Each point is reached from the start by the listed moves, each made 0, 1 or 2 times, or once backwards (-1), plus a little noise. Say if it took an odd or an even number of moves. Then give how often each move was made.
In the rows, zero is written as 128.

Moves:
(1): [174 127 107 177 136]
(2): [117 151 120 130  93]
Start: [106 105 131 142 145]
Points:
[107 105 127 143 143] -> even (0, 0)
[173 153  74 241  89] -> even (2, 2)
[131 153  92 191  82] -> odd (1, 2)

Moves:
(1): [162 139 144 126 126 122 119 128]
(2): [122 148 146 127 136 133 124 116]
(3): [125 117 146 124 144 125 129 123]
(4): [127 124 140 163 140 114 117 133]
(5): [138 139 117 127 153 147 118 110]
(6): [131 126 126 136 117 133 102 127]
Start: [147 142 140 123 115 129 126 122]
Points:
[168 188 203  69 187 157 143  67] -> even (1, 2, 2, -1, 1, -1)
[125 121 216 154 129 104  95 123] -> even (0, 1, 2, 1, -1, 1)
[241 163 115 103  79 158  61 116] -> even (2, -1, -1, -1, 1, 2)
[184 185 163 118 145 146 104  94] -> odd (1, 1, 0, 0, 1, 0)
[219 196 228 157 199 157  19  58] -> odd (2, 2, 2, 1, 2, 2)
[131 137 116 133 163 180  63  81] -> even (-1, 0, 1, 0, 2, 2)

Moves:
(1): [144 131 116 125 129 140 147 135 129 130 129 126]
(2): [134 146 132 133 132 127 127 116 129 122 124 138]
(3): [139 117 144 130 117 124 143 117 138 131 129 135]
(4): [132 130 137 149 134 137 131 129 126 116 124 117]
(5): [126 112 145 132 159 128 131 137 138 122 141 135]
(6): [122 124 133 116 130 161 130 117 122 133 138 135]
(7): [115 131 135 120 129 127 145 115 124 126 121 126]
(8): [124 138 151 123 118 117 136 140 129 132 142 122]
(9): [125 126 128 112 131 131 116 128 153 130 123 125]
(10): [129 130 123 142 126 123 130 129 137 143 124 128]
(11): [115 133 115 131 116 123 128 127 138 118 137 129]
Start: [130 116 130 149 127 134 145 140 124 127 141 130]
Points:
[131 185  68 210  97 159 195 133 138 110 121 100] -> even (2, 1, -1, 2, -1, 0, 1, 0, 0, 2, 2)
[150 135 128 136 122 249 217  64 127 112 109 127] -> odd (2, 1, 1, 2, -1, 2, 2, -1, 1, 0, 0)
[108 101 185 194 106  94 162 133 218 129 171 136] -> odd (-1, 0, 2, 1, 1, 0, 0, 1, 1, 2, 2)
[150 113 100 130 124 166 173 141 203 137 185 166] -> even (2, 1, 1, -1, 1, 1, -1, 0, 1, 1, 2)
[160 117 116 205  82 167 237 122 153 134 169 143] -> odd (2, 0, 2, 1, 0, 1, 0, 0, -1, 2, 2)

Moves:
(1): [142 126 134 130 127 128 131 118 132 125 127 134 127 122 136 132 136 128
 137]
(2): [126 141 132 129 121 118 124 116 125 130 123 139 125 129 115 124 135 130
 129]
(3): [123 145 157 143 117 131 115 143 128 115 121 136 123 123 126 121 126 132
 132]
(4): [126 135 126 155 135 133 117 124 116 114 105 121 125 118 131 129 135 122
 130]
(5): [130 129 138 126 150 119 132 113 132 132 114 124 122 136 142 129 122 138
 135]
(6): [131 137 120 114 132 149 130 129 128 133 130 116 125 121 129 123 131 139
 130]
(7): [123 133 127 133 128 127 143 121 132 132 134 127 139 119 129 123 128 135
 130]
(8): [129 142 113 125 131 120 131 145 128 119 136 130 115 113 130 125 144 131
 112]
(9): [117 110 126 134 135 141 131 136 171 123 117 121 121 125 115 109 129 114
 112]
(10): [130 125 131 138 130 132 127 129 121 143 136 122 122 124 122 131 136 139
 121]
(11): [135 119 111 130 133 120 116 113 126 103 140 120 128 134 123 131 120 142
 101]
(12): [123 121 123 128 131 139 123 125 134 130 125 138 114 118 140 117 117 124
 118]
(13): [119 124 128 127 153 137 123 124 137 123 134 145 142 125 126 131 129 128
 136]
(14): [133 146 122 149 132 140 145 138 142 131 142 137 140 156 130 123 127 118
 122]
(15): [124 136 123 122 130 134 109 122 145 132 132 116 137 128 155 134 122 125
 122]
(16): [120 132 141 118 116 138 141 129 127 137 122 115 116 128 115 167 107 119
 126]
(17): [106 135 141 116 123 149 138 126 120 129 128 130 130 136 143 125 156 127
 127]
(18): [122 131 117 136 115 124 120 135 139 123 118 136 128 133 133 142 127 142
 136]
Start: [128 121 115 134 121 126 138 126 143 119 102 119 144 147 141 133 154 106
 137]
Points:
[ 71 214 101 142 167 190 113  96 183  98  91 128  95  62 150 181 138 170
  86] -> odd (0, 2, 1, 1, 1, 2, 2, 2, 0, 1, 1, 2, 2, 0, 1, 2, 0, 1)
[154 202 121 139 143 164 143  55 184 155 135 140 200 176 174 159  82  76
 153] -> odd (1, 2, 0, 0, 0, 1, 1, -1, -1, -1, 0, 1, 1, 2, 2, 1, -1, -1)
[ 91 171 173 183 160  98 148  43  88  32  49 143  91  78 137 164 249 170
 104] -> odd (2, 2, 1, 2, 2, -1, 2, 2, 0, 1, 2, 0, 1, -1, -1, 1, 2, 0)

Moves:
(1): [128 128 128 135 130 118 120 133 125 125 130 125 130 135 126 136 125 115
 126 133 125 126 121 134]
(2): [139 126 121 123 128 128 128 134 141 132 127 115 134 131 126 127 126 130
 125 131 123 128 124 122]
(3): [123 130 141 127 122 130 125 115 120 135 130 127 126 114 132 134 124 133
 132 140 122 133 131 127]
(4): [135 127 123 141 128 135 130 115 121 137 131 127 134 124 135 115 122 134
 132 118 128 126 126 121]
(5): [123 134 133 127 134 128 130 141 130 124 132 114 130 119 131 126 122 126
 131 116 128 126 126 129]
(6): [124 116 136 125 126 130 112 129 114 129 116 132 126 134 129 137 134 126
 121 137 127 126 133 115]
(7): [135 136 141 143 114 126 129 133 126 119 138 123 126 137 117 132 128 133
 126 127 128 128 121 121]
(8): [101 135 131 136 120 120 126 134 120 134 131 120 130 130 133 124 124 126
 125 132 126 129 137 123]
(9): [137 106 116 133 141 133 122 124 129 133 134 134 132 117 120 126 134 142
 129 115 133 137 122 124]
(10): [122 133 134 132 128 127 134 124 136 140 143 123 127 124 129 132 132 123
 128 125 129 120 137 124]
(11): [128 135 113 113 127 122 134 138 127 124 128 120 130 119 136 138 139 131
 130 121 125 117 124 122]
(12): [139 135 120 124 124 122 130 131 135 117 140 127 133 126 131 126 124 126
 130 127 139 119 139 123]
(13): [137 127 132 126 127 122 132 125 130 131 123 136 136 120 123 121 130 123
 122 124 135 133 122 119]
(14): [122 132 122 132 137 124 122 126 128 135 134 123 149 145 109 134 117 143
 128 115 130 130 130 122]
(15): [124 130 134 125 133 130 123 133 126 132 132 132 131 126 138 125 131 134
 123 134 127 128 120 137]
(16): [120 125 126 125 134 127 127 128 130 122 119 125 125 128 132 144 125 132
 115 132 135 125 127 129]
(17): [124 138 132 131 129 132 126 140 127 128 132 135 124 137 131 144 126 126
 120 120 112 139 133 124]
(18): [136 142 122 128 133 121 137 136 123 126 123 138 124 122 126 122 127 126
 135 136 125 119 128 125]
(19): [124 118 128 132 127 134 134 127 133 123 121 145 138 131 129 126 132 122
 139 140 129 130 121 128]
(20): [122 137 130 129 136 131 117 122 132 116 125 132 126 131 124 122 138 121
 124 132 122 134 123 121]
(21): [136 142 123 131 128 135 133 136 127 127 126 126 137 121 132 132 134 122
 129 131 137 126 136 134]
(22): [130 126 129 121 130 137 133 124 119 132 135 129 123 131 126 129 124 120
 125 137 135 136 131 126]
(23): [131 121 132 130 135 124 137 126 128 131 131 121 132 128 132 127 129 135
 130 124 124 132 140 126]
(24): [131 137 129 129 116 131 125 127 127 123 131 133 132 120 117 122 131 122
 121 128 117 121 126 134]
Start: [130 128 132 130 132 131 123 129 137 122 128 130 120 135 126 131 134 121
 132 118 146 130 130 136]
Points:
[124  92  78 154 205 154 123 133 153 224 202  49 190 135 150 105  85 240
 143   7 133 173 147 123] -> odd (-1, 2, 0, 2, 1, -1, -1, 1, 2, 0, 0, 0, -1, 2, 2, -1, 1, -1, -1, -1, 0, 0, 1, -1)
[127 210  75  98 151 100 204 229 147  88 166  23 144 116 135 195 116 155
 125  58 186  81 202 132] -> even (-1, 0, -1, -1, 2, -1, 1, 1, 0, 0, 2, 1, -1, 1, -1, 2, 0, 1, -1, -1, 2, 1, 2, 0)
[ 83  86 185 206  98 171 108  24  81 198 175  78 170 153  56 143  92 195
  87 125 147 166 175  66] -> odd (-1, 1, 2, 2, -1, 1, 2, 2, 1, 1, -1, -1, 0, 2, -1, 2, -1, -1, 0, 0, 0, 2, 2, 2)
[  8 237 144 143  87 116 110 160  93 126 134 188 137 170  82 196 160  79
 144 160  48  99 163  94] -> even (0, -1, 1, -1, -1, 1, 0, 2, -1, 2, 2, -1, -1, 2, -1, -1, 2, 2, 2, 1, 0, 0, -1, 2)
[160 174 109 134 110  77 129 181 141 106 125 156 158 142 145 184 144  77
  84 153 128  33 155 101] -> odd (2, 1, -1, 1, -1, 2, 0, 0, -1, 2, 1, 2, 1, 0, 1, 2, 1, 2, 1, -1, 0, -1, 1, 2)
[ 42 171 107 153 135 148 101 118 150 163 124 133 139 154 107 142 136 118
  69 104 113 116 146 108] -> odd (-1, 1, -1, 1, -1, 0, -1, 2, 0, 2, 0, -1, 0, 1, 0, 2, 1, 0, 0, 1, 0, 0, -1, 2)

Moves:
(1): [133 130 137 126 132 129 123 127 128 125 128 125 125 118 126 131 128 110
 127 125 123 130 129 120 128 129]
(2): [124 130 134 124 129 134 136 130 124 128 142 132 122 130 121 114 140 135
 134 131 126 126 132 125 127 126]
(3): [128 138 133 128 134 130 134 119 127 128 131 122 110 127 133 123 134 125
 124 133 128 125 130 130 134 127]
(4): [128 128 129 127 130 122 130 121 127 134 118 127 129 122 122 127 126 135
 132 124 133 135 129 132 129 128]
(5): [128 144 129 123 121 126 129 131 113 134 135 120 129 124 123 124 129 135
 128 154 123 126 129 129 131 134]
(6): [143 120 127 131 131 140 115 122 134 127 125 127 128 135 119 127 133 134
 123 127 122 120 110 132 131 134]
(7): [122 141 127 137 116 119 128 132 121 124 140 124 120 115 127 122 124 133
 128 120 131 124 121 127 126 122]
(8): [134 130 119 127 128 117 124 131 127 129 145 120 125 125 125 135 125 128
 124 122 123 127 125 136 126 126]
(9): [130 147 134 136 130 123 118 128 132 122 134 125 111 125 124 131 128 124
 145 132 132 145 122 120 134 119]
(10): [125 131 126 142 127 132 128 119 123 139 128 125 124 131 119 120 133 138
 119 123 118 130 136 128 125 119]
(11): [123 135 130 134 129 126 143 127 112 123 131 145 112 126 128 128 136 135
 135 115 136 123 126 137 133 132]
(12): [123 146 123 131 118 138 128 132 120 128 136 118 124 125 123 132 114 120
 135 130 136 141 124 134 124 126]
(13): [121 121 124 130 125 135 129 137 130 119 127 125 130 121 126 131 134 141
 121 136 126 128 133 131 127 125]
(14): [120 132 125 130 137 126 128 133 127 128 129 117 120 119 127 127 130 119
 131 127 127 134 127 141 130 119]
(15): [128 110 121 133 120 133 133 132 137 137 130 126 132 122 136 131 121 128
 148 131 119 131 123 123 138 131]
(16): [124 131 127 132 130 127 118 128 122 122 125 132 122 141 132 129 114 136
 130 129 127 138 131 130 152 131]
(17): [131 132 126 125 122 129 121 124 126 131 133 133 134 120 129 133 126 123
 123 125 129 122 128 128 132 127]
(18): [139 126 140 145 124 130 134 131 111 123 140 118 116 143 145 114 131 132
 123 130 129 137 133 131 120 115]
(19): [130 137 128 121 118 112 126 138 139 138 122 134 112 132 120 133 125 123
 131 131 133 136 124 118 124 120]
(20): [121 124 132 131 118 127 124 125 133 134 141 131 128 129 117 128 128 121
 126 125 125 131 122 124 121 124]
(21): [132 119 125 136 124 125 132 135 143 141 126 120 135 122 134 135 126 121
 127 131 130 118 130 122 144 132]
(22): [124 123 124 126 133 118 121 121 117 129 135 132 125 129 120 119 122 125
 134 131 132 122 142 124 131 127]
(23): [136 133 131 130 117 123 126 125 128 123 127 121 123 127 129 128 140 131
 131 127 127 124 131 127 128 127]
(24): [124 122 127 132 133 130 131 130 128 111 136 136 130 132 120 125 124 128
 131 133 123 126 131 129 140 117]
Start: [123 131 134 149 112 140 126 119 112 147 121 139 117 117 141 121 127 122
 132 124 122 144 128 139 118 117]
Points:
[148  45 134 169 119 139  71 114 193 145 155 140 127 110 120 128 101  53
 177 105  86 135  54  87 118 105] -> odd (1, -1, 0, -1, -1, 2, 1, 0, 1, -1, -1, -1, -1, 0, 2, -1, -1, 0, 0, 2, 0, 1, -1, 1)
[199 202 133 160  93  76  81 149  93 161 136  57   7 137 196 143 146 141
 121 203 125 168 120 179 197 100] -> odd (-1, -1, 2, 0, 2, 1, -1, 2, 1, -1, 0, -1, 1, 2, 0, 2, 2, 2, 2, -1, 1, 0, 2, -1)
[114 207 115 163  77 199 102 127  62 124 117  99 114  97  63 102 162 186
 102 177 102 138 110 161  68 118] -> odd (0, 0, -1, -1, 2, 2, 1, -1, 0, 2, 0, 2, 2, 0, -1, -1, -1, -1, 0, -1, -1, 0, 1, 0)
[145 171 106 184  80 107  79 201 151 141 199  33  37  49  89 132 116  93
 165 184  91 153  96 126 168  70] -> even (2, 1, 0, -1, 1, 2, 2, 2, 1, 0, -1, 1, 2, 2, 1, 0, -1, 0, 2, -1, 2, 1, 1, 1)
[164 155 168 186  84 105 111  93 102 203 141  72  45 105 150 112 112  24
 158 104 165 181 162 125 125  86] -> odd (2, 0, 1, 2, -1, 0, -1, 0, 0, 0, 0, 2, -1, 1, 0, 0, 1, 2, 1, 1, 2, 2, 2, -1)
[158 109 119 223  98 121  74 139 102 177 147 109 131 153 197 135  73 142
 128 182  89 180 189  95 203  88] -> odd (0, -1, -1, -1, 1, -1, -1, 1, 2, 2, -1, -1, 1, -1, 1, 2, 2, 2, 0, -1, 2, 1, -1, 0)
[133 141 141 242  43 142 126 141  62 163 203 143  41 144  47  97 110 177
 134 137 117 175 129 143 157  64] -> even (1, 1, -1, 2, 1, 2, 0, 1, 0, 2, 2, 2, 2, -1, 0, 1, 0, 2, 2, 2, 2, 1, 0, 2)
[158 212 157 172 116 123  88  81 155 151 103 152  17  99 110 134 193 135
 116  71 134 134  66 133 134 107] -> even (0, 0, 2, 0, -1, 2, 1, 0, 2, 1, 1, -1, 0, 0, -1, 0, 1, -1, 1, 0, 0, -1, 1, -1)

Moves:
(1): [150 127 133 121 128 129 113 122 133 121 126 124 120 126 132 123 136 135
 133 124 131 131 117 122 132]
(2): [136 142 128 132 135 124 125 127 132 128 123 120 127 124 131 131 134 131
 129 127 120 135 132 127 128]
(3): [137 125 147 132 133 134 133 135 133 110 121 143 124 127 131 137 138 124
 119 125 132 124 138 132 126]
(4): [130 120 128 146 124 120 134 121 123 141 127 129 136 133 127 124 127 118
 131 125 139 127 131 123 130]
(5): [131 126 125 129 144 128 130 140 118 132 124 147 120 124 121 118 136 130
 128 129 133 133 126 130 121]
(6): [133 131 120 134 124 140 130 129 125 124 128 111 121 127 121 127 132 134
 131 130 121 124 125 134 128]
(7): [132 124 119 140 134 128 152 121 135 136 125 130 118 124 137 126 117 130
 128 144 136 140 124 134 114]
(8): [128 122 128 129 125 127 115 139 137 134 123 123 122 127 131 135 131 130
 121 128 120 119 124 136 131]
(9): [118 119 126 132 141 126 120 123 128 126 124 119 127 132 130 125 119 123
 137 124 127 118 135 112 122]
(10): [139 133 138 124 137 137 130 131 133 129 122 120 140 122 136 123 132 129
 135 129 124 125 122 130 129]
(11): [134 125 132 137 134 120 128 134 118 122 130 122 131 119 132 133 129 135
 124 127 126 134 122 128 129]
(12): [124 131 115 135 132 132 120 128 127 128 143 124 120 126 131 130 131 121
 124 133 125 119 124 116 138]
(13): [130 120 117 118 123 124 130 133 128 124 124 130 142 124 125 138 135 134
 126 137 130 133 129 124 123]
(14): [136 132 133 131 129 126 134 140 134 125 118 119 138 137 129 133 130 133
 119 123 125 127 116 121 121]
(15): [138 131 133 123 130 131 129 122 118 122 118 133 123 129 133 131 129 128
 124 123 127 116 122 125 127]
(16): [120 121 128 135 149 125 134 126 123 140 125 116 123 133 132 135 137 134
 140 126 138 133 126 126 130]
(17): [125 129 129 127 125 127 143 129 140 114 136 127 129 117 144 124 142 126
 134 120 112 129 124 139 114]
(18): [120 136 130 144 126 136 117 111 124 124 123 140 127 124 138 116 139 135
 124 135 112 130 121 135 132]
(19): [130 131 133 132 130 133 118 135 124 128 130 131 124 139 131 134 127 128
 136 130 125 122 127 127 124]
(20): [124 121 130 120 120 134 126 126 126 142 126 122 122 123 132 125 137 125
 125 128 118 142 129 117 122]
(21): [121 134 129 122 110 130 112 132 125 132 137 128 135 123 128 133 128 139
 119 117 137 121 126 120 119]
(22): [127 130 121 130 128 133 125 130 129 123 124 126 124 121 132 135 128 123
 126 115 134 138 121 131 133]
(23): [131 128 123 127 122 135 135 121 130 136 128 138 129 131 133 123 122 138
 133 121 127 132 140 123 131]
(24): [132 124 125 123 134 130 127 128 127 129 133 124 126 133 131 126 128 128
 119 132 130 128 133 135 125]
Start: [132 116 133 137 134 124 131 137 135 126 122 129 123 134 143 123 136 116
 134 129 125 113 136 135 136]
Points:
[157  96 134 197 184 130 123 113 148  98  91  79 123 121 218 157 199 149
 222 126  62  82 115 157 141] -> odd (1, 1, 0, 1, -1, 1, 0, 2, 1, 1, 1, 0, 2, -1, 1, 2, 2, 1, 2, -1, -1, 0, 1, -1)
[147 100 172 137 128 126  38 138  75 159 132 147  70 119 167 178 214 124
  83  87 164  97 137  62 173] -> odd (1, 1, 2, 1, 0, -1, -1, 1, -1, -1, 1, 2, 0, -1, 2, 2, -1, 0, 0, 2, 2, 0, 0, 0)
[165 138 107 211 241 168 192  52 143  91  97 195  32 124 205  84 124  89
 141 139 129 104 188 127 145] -> odd (0, 2, 2, 0, 1, 0, 2, -1, 2, 0, -1, 2, -1, -1, 2, 0, 0, 1, -1, -1, -1, 1, 2, 1)
[142 100 114 167 168 144 183 102 128 115 132 129  62  85 249 111 149  88
 140  83  76 149 114  97 125] -> odd (0, 0, 0, 0, 0, -1, 1, 0, 1, 0, 2, 2, -1, 0, 2, 0, 2, 0, 0, 2, -1, 2, 2, 0)
[113  85  71 207 128 163 173  78 164 160 106  99 138 106 231  81 170 112
 173 161  58  89  83  92  88] -> even (0, -1, -1, 2, 0, 1, 2, 1, 2, 2, -1, 2, 2, 1, 1, 0, 2, 2, 0, 1, 0, 0, 1, -1)
[248 118 175 137 140 156 100 210 169 103 111 152 118 100 200 166 210 149
 139  80 126 105 117 136 129] -> odd (2, 1, 2, 1, 1, 0, 0, 2, -1, 2, 1, 1, 1, 0, 0, 0, 1, -1, 2, 0, 1, 1, 2, 0)
[190 101 132 102 141 176 235 144 162  70  79  58 128 142 198 143 143 130
 158 105  79 118 106 137  60] -> even (0, -1, 0, -1, -1, 2, 1, -1, 1, 1, 0, -1, 1, 2, 2, 0, 2, -1, 1, 1, -1, 1, 1, 1)

Moves:
(1): [119 122 139 128 124 138 114 135 116 129 139 126 133 134 131 124 125 127
 123 126 143 129 126 128]
(2): [131 134 126 125 143 117 131 140 128 132 120 126 118 124 128 145 134 125
 122 126 136 128 114 133]
(3): [114 140 135 118 129 122 138 141 127 134 140 131 132 141 123 125 117 131
 122 127 136 143 136 124]
(4): [116 130 121 138 134 122 129 128 129 124 117 130 132 131 131 130 126 133
 127 116 118 129 124 126]
(5): [140 118 135 140 132 116 124 133 130 122 116 110 124 111 119 127 131 129
 132 133 108 124 126 122]
(6): [136 116 130 126 126 113 122 109 123 111 123 126 131 120 125 114 118 130
 134 123 130 132 122 137]
(7): [128 134 121 131 127 133 130 132 114 133 136 114 129 135 118 127 134 133
 140 126 123 132 130 123]
(8): [121 135 128 131 123 136 127 134 133 137 133 132 124 131 118 119 131 122
 134 122 138 122 131 130]
(9): [123 130 118 124 135 125 108 109 134 130 127 125 125 120 120 131 129 128
 145 133 123 116 132 127]
(10): [137 125 125 139 122 122 121 126 127 119 132 135 118 131 123 116 132 136
 126 129 130 127 126 129]
(11): [138 150 145 123 112 142 128 118 120 135 125 111 124 134 128 128 126 142
 129 139 123 120 124 122]
(12): [124 125 129 130 132 130 132 132 136 118 119 121 110 135 127 123 132 122
 142 140 110 122 135 124]
(13): [122 132 123 124 125 135 132 128 130 126 118 121 135 140 113 111 141 133
 116 136 141 131 129 128]
(14): [127 112 125 141 124 129 129 119 131 136 126 122 137 140 134 130 133 132
 130 142 137 111 118 124]
(15): [132 126 133 128 122 115 119 123 132 116 124 125 137 120 128 130 136 126
 140 139 125 129 122 128]
(16): [115 123 125 131 125 127 139 119 129 125 128 133 113 116 136 145 134 129
 129 116 134 137 135 116]
(17): [119 143 136 132 125 127 130 126 122 127 137 123 137 130 135 129 128 112
 112 126 131 130 121 130]
(18): [133 127 121 133 121 139 134 134 129 123 124 123 136 125 125 129 120 127
 136 141 127 128 113 114]
(19): [124 131 120 117 125 122 131 136 118 130 129 131 126 117 135 138 130 128
 129 139 136 119 130 139]
(20): [121 137 125 124 121 132 130 124 135 145 125 126 123 119 133 116 140 124
 131 138 127 132 123 121]
(21): [126 131 133 132 134 138 130 134 134 128 142 118 133 108 132 128 139 133
 128 123 144 124 129 138]
(22): [131 130 120 136 140 124 126 121 122 128 121 129 128 128 132 126 122 125
 134 125 140 131 134 134]
(23): [129 122 123 126 120 125 117 134 130 132 129 124 124 127 134 137 126 125
 120 124 138 132 124 140]
(24): [138 133 124 109 123 127 127 134 131 118 123 126 128 118 150 138 123 119
 115 117 133 120 135 120]
Start: [125 131 130 128 128 133 144 140 137 129 144 126 117 122 124 111 126 139
 126 119 130 123 135 136]
Points:
[123 215  60  17  55 176 205 157 136 137  52  57  19  83 141 154 181 135
 166 172 127 110 111  76] -> odd (-1, 2, -1, 0, -1, 1, 2, 1, 0, -1, 2, 2, 2, -1, 0, 2, -1, 2, 2, 2, -1, -1, 1, 2)
[ 77 168 104 146 144 110 170 187 138 121 165  98  81 174  84 140 174 155
 167 142 171 171 157 155] -> odd (-1, 1, 2, 0, -1, -1, 2, 0, 0, 1, 0, 2, 1, 0, 2, 1, 0, 0, 0, -1, 1, 1, 2, -1)
[ 87 113 126 139 124 164 141 228 164  64 148  56 155  77 201 173 116  80
  79  98 107 104 123 112] -> odd (1, -1, 0, 2, 1, -1, 0, -1, 0, -1, -1, 2, 0, 0, 0, 0, 2, 2, 0, -1, 2, -1, 2, 2)
[100 151 138 192 133 185 157 171 134 121 172  84  72 144  78  70 178 137
 162  98  62  70 182 119] -> odd (0, -1, -1, 1, 1, -1, 2, 2, 0, 1, 0, 2, 0, 0, -1, 0, 1, -1, 0, -1, 1, -1, -1, 0)
[221  81  87 147 182  38 127 109 131  97  94 117  58  31 102  80 156 154
 140  87 127 114 125 157] -> odd (-1, 2, -1, -1, 2, 2, 1, 0, 0, 2, -1, -1, 0, 0, -1, 0, -1, -1, 0, 1, 0, 1, -1, 1)
[189  83  75 165  65 104  93  55 138 126  40   7 163  92  59  74 161 169
 223 213 126  89  54 111] -> odd (-1, 0, -1, 0, 2, 2, 2, 1, 1, -1, 1, -1, 2, 2, 2, 0, -1, 2, 0, 1, -1, 1, 2, 0)
[ 91 126 121 128 165 147  71 110 172  63  99  74  92  34 120 122 182 122
 179  51 198  98 207 132] -> even (2, 0, -1, 1, 1, 0, 0, 2, 2, -1, 0, 1, 2, -1, 2, 2, -1, -1, -1, -1, 2, 2, 0, 2)
[105 211 145 221 107 191 177 126 146 166 115  48 146 115 131 102 189 147
  66  86 207 106 103 138] -> even (-1, 0, -1, 2, 1, -1, 0, 2, -1, 0, 2, -1, 2, 1, 0, 1, 2, 0, -1, 0, 2, 2, 1, 0)
[ 87 134 131  96 103 115 154 165 135  75 180  85  99  53 224 195 142 101
 153 116 206 114 122 125] -> even (1, 1, 1, 0, -1, 1, 1, 0, 0, 0, 0, 2, -1, 1, 2, 2, 1, 1, 1, 0, 2, 0, 1, 2)
